Rows are points. A path goes straight from each point to the next, and from the last back to the first. The post is the endless flat space through its rows: a point in 2 columns, a line in 3, a plane in 4, and so on, so that a path can go around it. How many times does the path go around the post? Going back the other way cancels.
In the rows, 128 means zero.

Post (2 x 3):
[[138 128 168]
 [ 78 151 108]]
Path (19 x 3):
[[ 57 139 120]
 [ 94 116 131]
 [ 45 150  95]
 [101 122 130]
 [125 137 114]
 [153 172 142]
 [118 169 102]
 [ 96 201 150]
 [ 61 132 163]
 [141  70 201]
 [162  91 139]
 [128 152 109]
 [110 173 164]
 [ 78 148 200]
 [100 100 139]
 [131 103 152]
 [130 122 105]
 [171 148 193]
 [ 38 186 125]]
Times around: 3

Post (3 x 4):
[[136 125 145 106]
 [ 87 123 176 125]
 [147 122  46 139]]
Path (18 x 4):
[[ 70  95 178 137]
 [108  67 138  84]
 [150 134 142  59]
 [123 115 134  66]
 [ 85 146 106 131]
 [106 171 140 141]
 [ 87 150  26 134]
 [195 196 186  36]
 [180 144 105 166]
 [134 102 166 140]
 [138 106 114 109]
 [118 108 105  56]
 [106 169 111 124]
 [107 196 162 140]
 [ 99 128  56 139]
 [144 149 115  98]
 [180 173 132 126]
 [131 129 133 183]]
Times around: 2

Post (5 x 6):
[[130 100 168 159 117 138]
 [ 52 243 145 129 182 192]
 [182  82 135 146  90 161]
 [132 105 127  97  96 122]
 [170  83  91 128 115  83]]
Path (21 x 6):
[[147  32 117  80  97 142]
 [132  76 160 131 123 109]
 [170 160  82 117 145 103]
 [138 108 161 149  98  87]
 [114 118 153 194 124 125]
 [ 71 148 121 127 128 163]
 [136  97 141 145  97 162]
 [135  69 160 110  44 143]
 [184 132 139 147 104 103]
 [187 146 113 153 150 110]
 [157 153 119 155 125 142]
 [115 164 118 179 146 140]
 [142  58 128 141  99 128]
 [151  55 117  57  67 169]
 [123 159 113  80 183 153]
 [ 97 118  73 113 138 155]
 [144  38 108 161  63 134]
 [141 104  54  46  67  34]
 [180 139 131 125  96 157]
 [124 136 168 116 124 170]
 [176  91 114  94 107 178]]
Times around: 0

Post (8 x 9):
[[106 131  86 117 203 136 106 120  83]
 [103 103 173 139 121 221 133 165 147]
 [137  88 141 108 177 148  73 120 139]
 [134 111  92 171  82  84 126 137  70]
 [107  81 172  82 168 115 105 198 134]
 [111 113 152 100 195 137 130  95  78]
 [144 125  56 130 110 111 165 115 123]
 [110 123  95 249 133 110 233 116  86]]
Path (25 x 9):
[[155  33 118 114 129 123  94 150 138]
 [ 94 116 152 157 173 238 167 136 118]
 [102 100  76 135 139 156 122  99  93]
 [ 99 103 167 165 121 109 142  93  93]
 [125 133 119 127 152 175 134 145 160]
 [118 158 138  46 149 171  72  92 118]
 [ 53 142 114 180 159 146 157 105 106]
 [133 121 115  84 188 126  89 125 144]
 [124 143  91 115 199 174 115 160 108]
 [154  84 153  98 148 171 118 138  86]
 [165 118 160 112 188 119 130 126  75]
 [158 145 124 136 140  81 143 137  66]
 [171  92 134 138 166 112 135 168 116]
 [137  66 157  86 162 152 127 113  86]
 [ 90 105  67 161 160  94 141 148 118]
 [125 118 126  95 139 128 121  98 112]
 [112 129 198 145 145 123 147 160 121]
 [ 63 190 132 172 154 163 152  97  23]
 [124  64 120 184  80  75 130  86 132]
 [ 75  75 114 134 184  97 158 111  26]
 [138  82 167  75 117 129 144 174  75]
 [148 157 105 173 158 149  99 146  42]
 [149 131 166 125 142 143  95 171 161]
 [120  96 109 151 183 113 101 131 151]
 [124  80 127 140 154 111  96 115 116]]
Times around: 0

Post (10 x 11):
[[117  90 125 123 123  70 135 121  96 125 139]
 [132 166 149 119  91 108 103 121 111 132  74]
 [187  64 145 220  84  80 211 181 145 170 201]
 [130 142 105 151 148 102  72  85 104 141 119]
 [ 91 136 142 142 127  67 109 134 181 168 147]
 [101  81 179 190 184  89  84 145 164 141 116]
 [ 38 141 117 109 141 136 154 136  70 187 122]
 [169 151 155 112 116 121 108 186 114 117 209]
 [134 155 165  52 164 134 110  99 144 127 121]
 [136 122  93  92  97 129  89 112 149 122 102]]
Path (20 x 11):
[[113 159 131 113 116  30 117 121 133  81 206]
 [ 99  53  78 184 159  92  81   9 158 133 135]
 [104 112 165 152 151 137 126 130  81 175  98]
 [157 104 212 170 105  95 103 230 180 133 114]
 [ 86 139 126 169 158  62  87 157 109 137  49]
 [151  93  97 145 116 100 139 114 174  66 142]
 [127 187 141 126 122  91  78  89 161 105 220]
 [ 38  99  79 148 198  76 130  81 124 115 123]
 [121 181 154 160 160 110 112 172 106 155 147]
 [110 155 154 136 178  79  85 157 100 218 178]
 [ 84 107 186 161 158 107  98 151  57 201 154]
 [136  81 166 152  88  81 123 100  95 121  90]
 [155 117 125 128 141 135 152 102 122 202 139]
 [ 98  99 113 154 182  93  83 106 133 157 103]
 [189  73 132 145 115  81 165 130 153 111 152]
 [112 129 106 173 141 141 118  95 130 123 105]
 [140  55 160  99 114  44 142 103 134 103 139]
 [136 165 160 106 155  83  41 119 114 165 182]
 [157 113 171 102 192 122 121 144 114 180 120]
 [171 168 137 150 143  88 133 130 166 147 123]]
Times around: 2

Post (13 x 14):
[[181 140 107  83 175 158  95 146 124 112 179 143 146 119]
 [157 108 122  93 150 129  55 132 146  88 193 121 116 146]
 [143  63  69 158 153 141  95 113 155 111 130  66 120  58]
 [ 99 120 139 139 195 156 116  79 122 159 132  62 117  94]
 [150 110 133 101 150  98 167  90 183 148 138  92  89   9]
 [ 75 185 123 111 119  92 111  46  54  78 144 174 123 161]
 [ 98  83 119 164 159 130 100  50 100 133 108 138 148 170]
 [148 118 117  85 121 100 129  91 121 125  71 116 141 104]
 [115 109 123  73 161  98 126 149  82  92 171 151 103 174]
 [126 132  82 161 100 149 119 147 139 148  69 156  90 140]
 [121 126  85 113  71 161 163  84 126 145 107 138 108 142]
 [126 114 168 160 140 143 169  86 129 136 109  90 101  65]
 [ 75 112 117 117 115 148 160  96 136 101  55 161  85  67]]
Path (20 x 14):
[[132  90  84 120  62 135 140 125 152  64  66 202  89  50]
 [136 115 129 118 103 153 154 143 152  97  94 143  50  53]
 [103  81  53 119 178 101 101 146 115 108  67 116  91 189]
 [163 165 113 124  72 164 154  57 157 134 183 144 156 115]
 [ 79 120 100 125 120 119 113  74 120  84  67 156 142  66]
 [107 150 141 103 163  90 102  68 173 156 149 109 113 126]
 [127 147  29 142 115 183  59 104 144  57  36 166  89  73]
 [155  92  75  99 142  97 135 147  97 118  62  98 103 117]
 [152 136  73  64 103 181 147 132 153  86 116 181 105 177]
 [ 36 140 108 116 158 123 163  49  77 102 193  72 154  94]
 [140 132 127 137 154  98 140  96 101 151 164  68 188  88]
 [ 97 187 135 190 200  83 143  53  70 169 181  75 111 127]
 [101 119 120 121 199 151 137 189 104  64 133 152  47 110]
 [101  78  98 164 192 143  80 106  78  67 140  54 157 132]
 [122  93 135 105 167  84  83  95 142 131 164 113 165 114]
 [149 120 131 128 108 111 100  74 131 129 149 136 135 129]
 [147  69 110  86 202 192  71 134  77  80 140 125 123 126]
 [128  82  93 101 201  69 125 131  98  96 142 161 110 166]
 [126 147  72 113  98  89 139  24 148 134 122 151 142  83]
 [137 113 137 166 150  74 142 114 106 174  85  79 157  78]]
Times around: 2

Post (17 x 18):
[[141  92 127 106 111  77 160  96  90 127 119 100 141 128 145 129 116 135]
 [ 87  98 117 185  76 115 145 174 103 138 161 157 157 103 128 131 130 176]
 [130  90 143 143 116 159 120 113 116 108 143 122  93 146  73 124 122 124]
 [116 110  92 173 138 145 133  83 124 156 127 157 121 138 148 129 128 109]
 [116 108 137 171 109 106 191 112  90 136 121  69 151 159 116  91 144 125]
 [151 100 170 122 111 106 174 119  72 139 138 128 179 111 135 128 179  61]
 [110 189 120 155 119 140  91 123 165  89  91 105 102  82 196 202  47 123]
 [122 161  83 124 158 136 143 129 104 172 129 125  85 145 106 157 185 131]
 [104 109 152 139 127 112 136  94 174 136  95 130 188 145  75 109 141 125]
 [130  88 164 173 109 102 122 101 146 121 120 131 128 121 171 167 154 122]
 [  7 160 133 152 102 110 119 150 127 101 166  47 178 101 161 155  88 169]
 [130 127 109 125 128  86 115 118 170 177 140 154 124 141 146 120  98 107]
 [130 137  73  73 101 124 113 147 180 148 118 145 160 126 116  78 204 151]
 [169 165  88 146 129 127  95 102 131 124 181 160  55  68  80  88 169 167]
 [126  75 128 150 117 144 153 134 157 150 152 137 136  78 160 127 113 153]
 [128 172 112 130 132 132 129  81 119 172 142 140 105 159 123  99 104 167]
 [118 115 102 185 177  93 133 122 174 105 128 104 193 177 189 153 168 160]]
Path (22 x 18):
[[119 112 145 132  99  91 150 118  84 171 191 160 126 122  98 179 163 124]
 [136 104 194 132  52  78 147  80 184 102 107 114 131 102  68  79 133 165]
 [116 104  62 112  96 122 169 159 145 147 136 134 162 122 101 101 154 128]
 [166 120 116 159 142 151 169 108 132 160 130 107 213 132 132 103 193  97]
 [ 89 121 124 148 103 123 101 141 180 167 163 139  95 107 115 170 155 110]
 [ 80 139 151 147 135  99 194 119 103 182 138 128 223 182 148 130 109 125]
 [133 161 128 108  98 135  79 117 137  90 146 164  76  58  80 103 177 179]
 [143 161 177 135 151  93  42 142 173  81 163 123  96 107 117 176 139 138]
 [116 151 106 170  78 106 120 149  81 158 103 144 171 123 153 149 163 133]
 [176 108 108  99 121 110 111 150 163 126 117 156 138 135 155 115 167 178]
 [132 149 180 142  85  84 102  91 200 149  87 147 114 113 178 132 131 169]
 [100 131 111 130 154  79 136 128 120 190 142 106 147 130 104 105 129 156]
 [ 95 128 129 150 156 135 144 116 161 122  80  59 133  81 163 140 109 159]
 [ 75 158 162 157 114 175 150 120 166 142 108 139 160  99 137 100  96 164]
 [110 154 149 118 125 127 138 103 199  97 109 132 140 101 144 185  96 143]
 [161  79  87  97 138  75 137 112 166 150 152 157 121  96 105 135 161 154]
 [161 137 142 180 108 141 122  50 117  81 110 156 147 125 176 114 118  72]
 [101 150 125 171 104 132 139 138 103 111  99 132 150 123 107  72 173 114]
 [ 82 103 100 157 134 119 158 133  85 152 126  64 149 144 117 120 162 134]
 [ 57 116 101 153 131  93 161 109 160 197 129  93 191 168 121 126 157 142]
 [140 129  93 178 124 203 169 123 144 124 132 147  93 124 109 134  52 175]
 [141 124  59 200 168 133 114  85 158 118 170 151 139 134 106 115 137 154]]
Times around: 1

Post (17 x 18):
[[194 113 156  94 115 131  83 123 120 156 114  43 161 141 130 137 181  80]
 [131 137 157 130 135  86 108 116 147 130  94 123 133 161 161 163 145 139]
 [123 117 150 180 107  89 144 113 139 128 105 144 164 148 118 109 144  78]
 [166 160 184 126  87 126  83 110  79  77 123 128 204  70 157 135 163  96]
 [128 128 135 152 123 141 142 177 112  79 121 140  86 151  68 188 155 130]
 [124 138 103 152 110  69 176 133 136 140 137 115 111 131  83 108 111 100]
 [107 132 210 159 133 134 154  50  86 166 121 176 147  81 133 166  84 128]
 [182 122 194 123 117 128  88  90 149 174 170 118  74  87 142 126 161  98]
 [163 106 184 128 101 130 146 144 136 180 113 102 137 170 173 127  91 183]
 [162 117 162 103 147  97 118 159 140 112 151 137 145 160  91 153 133 112]
 [180 161 123 117 117 112 158 167 140 196 112 137 130 200 167 142  56 123]
 [130 125 170 149 169 147 149  98 186  81 184 101 178  72 130 124 128 108]
 [175  51 180 133 114 124 145 110 164 165 123 133 116 140 127 206 144 167]
 [190 146 158  99 145 131 138 148 103  87 107 174 114  95 117 141 169 121]
 [166  96 130 115 106 118 147 160 113  80 135 100  80 127 103 121 127  74]
 [130 103  95 119 163 128 155 128 112 131 166 149 135 162 118 164 152 133]
 [102 106 135 122 132 109 118 141 134 161 131 129 128 106 120 156 142  92]]
Path (25 x 18):
[[157 102 157 106 132  71  91  79 116 146  94 144  86 113 189 127 144 137]
 [177 115 120 140 120  82 150  95 239 104 113  73 108 139 127 107 191 169]
 [183 116 249 108  94 127 151 106 189 153 116  98 168 161 139 206 107 159]
 [140 132 160 138 124  17 145  58 168 131 165 126 200  57 181 127 164 117]
 [159 140 146 151 116 121  93 110 125 168 158 124 165  77 136 181  95 105]
 [161 102 190 169  81 129 116 144 140 160 142  93 191 161  91 179  94 136]
 [180  70 178  86 155 133 129 116 119 173 132  96 178 123 166 151 119 107]
 [104 146 138 149 148 158 148 147 122 165 144 129 101 170  77 161 163 101]
 [196 127 203 120  28  88 135 141  93 151 129 132 165  84  56 169 127 181]
 [188 164  74 152 130 145 138 121 151  77 165 139 215  94 175 137 109 127]
 [ 45 173 152 234 213 122 134  85 149  98 120 126  62 112 109 130 149 107]
 [ 72  79 158 133 127 110 119 139 118 122 171 116 120 100 125 171 156 115]
 [131 137 219 156  60 117 118 112  96 149 107 108 118 104 108 145 142 161]
 [139 129 111 175  70 147 160 129 208 147 152 109  96 172 129 161 111 107]
 [202 103 119 191 107  96 173 137 170 104 136 169 197 119 102  85 127 137]
 [201  96 187 113 122  59 119  97 134 158  97  71 114 166  90 161 102 112]
 [121 130 167 174 145 134 122  85 158 120 147 182 142 159 131  95 145 108]
 [154 134 180 126 105  86 152  82 171  95 176 136 173  97  96 131 120 120]
 [156 131 214 148 108 133  98 136 159 107 115 126 163 107 146 167 129  49]
 [106 158 177 188 108  88 155 111  82 100 132  96 135  54  92 162  58  88]
 [121 115 146 177 130 148 137 151 124 134 118  99  57 130  75 110 169 146]
 [141 105 113  92 154 138 133 134 114 151 161 138 137 128  91 151 130  95]
 [110 122 105 134 126 196 195 148  73  97 112 120 159  84 133 122 154  91]
 [ 87 148 113 159 149 120 183 123 151 113  82  77  63 112 121 148 153  76]
 [183 130 106 142 127 122 140 170  82 167  95 179 149 166 171 158 137  88]]
Times around: 1

Post (17 x 18):
[[130 127 110 151 104  69  94 178 117 150 158 113 125 159 139 152  34 142]
 [ 86 122 145 177 147 108 107 152 172 135  91  86 118 150 129 187  84 179]
 [ 99  78 142  88  70 146 149 101  79 121 125 196 136  80  96 125 144 160]
 [128 151 105 110 150 131 178 112 183 136 137  93 112  74 139 144 139 188]
 [135 119 103 113 155 176 166 108 132  81 133  76  89  91 128 115 151 131]
 [103  82 103  80 127 127 144 109 109 141 151 200 103 102 121 115 191 128]
 [112 127 127 105 137 153 175 121 178 157 107  66  86 136 158 119 106 162]
 [148 143  63  91 177 165 183 104 109 123 126 125  90 108  77 120 145 176]
 [143 102 132 113 111 119 102 146  82 144 151 226 123  67  83 106 110  97]
 [164 131 110 108 156 145 142 164 132  76 120 143 143 148 122  73 126 132]
 [161 101  92 101 126 168 195 143 188 129  80  96  98 123  95 161 174 150]
 [125 121 103 191 139  89 152 169 110 152 101 126 124 124 153 157  59 157]
 [138 140 148  61 111 110 124 119  62 135 128 202 120 112 129 165 137 113]
 [ 76 143 143 134 123  36 144 182 122 136 114 135  89 137 138 156  52 134]
 [134 126 135 203 100  87 102 112 119 106 131 185 108 180 128 111  42 124]
 [122 128 150 140  92  95 134 118  57 143 146 216 158 145  74  88 124  86]
 [103 152  60  96 134 167 138 117 131  89 117 161 130 104 128  91 121 110]]
Path (26 x 18):
[[ 77 103 125 142  89 199  84 119  96  66 129 175 134 148 103  61  55 160]
 [ 51 113 113 103 122 134 164  69  91 135 175 161  53  90  91  65  64 185]
 [169  72 119 122 153 141 104 125 115  98 100 151  89 156 151 206 111 118]
 [ 78  90 178  88  89 111 141 155  87  68  85 138 136 130 101  90 157  95]
 [205 123 167 110 144 142 177 169 168 168  96  92 115 131 179 113 170 127]
 [104  81  36  85 109 137 108 114 217 133 141 210  38 122 128 192 163 156]
 [188 126 112 135  96 138 169 146  91 167 166 136  98  65 149 126  87 181]
 [ 58  95 117 198 110 135 151 106 151 109 159 138 114  47 151 134  52 183]
 [199  89 160 112  96 151 151  87  83 113 140 177 149 123 124  56  54 109]
 [157 100 113  73 155 117 158 141  80 173 141  93 103 155 152 122 123 163]
 [105 136  98 137 185 157 144 152 249 158  63 145 172  83 129 140  96 226]
 [147  90  20 124 110 140 112 138 155 168  97 195  94  25 107 184 103 114]
 [199 119  93 151 174 181 136 122  60  65 126 150 110  83 141  93 175  93]
 [129 101 119 175  69 138 126 112 128 132 147 176  85 170  86 123 130 143]
 [ 71 171  78  94 174 128 120 111 106 159 104 173  76 171  75 176  96 142]
 [154 172  68 193 150 118 160 176 160 240 101 174 187  87  79 144  27 177]
 [157 159 168  68 104 118 181 106 147  99 135 143  86 169 133 122  67  98]
 [ 99 127  96  72 204  33  86 164 108 118 158 138  62  27 138 190 112 106]
 [149  77  75 182 101 134 153 136  95 158 123  96 104 145  99 126  86 153]
 [154 133  53 123 119 136 174 130 111 129  89 102  40 160 167 128  92 137]
 [ 52  46 110 191 109 113 165 196 167  59 117 140 115 135 128  93 125 152]
 [164 185  78 146 149 115 160 156  69 151 133 170 174 116  99 141 104  85]
 [108 164 103 134 152  82 111  48 161 111 164 150 181 195 107  69 135 138]
 [144 137  85  47 122  89 122 136 138 158 195 181 104  57 127 101 139 130]
 [134 127  83 140  78  89 137 156 116 107  98 194 125 194 118 156 154  95]
 [141 154 145  94 137 161 143 162 148  72 131 101 137 111 160  86  76 163]]
Times around: 4
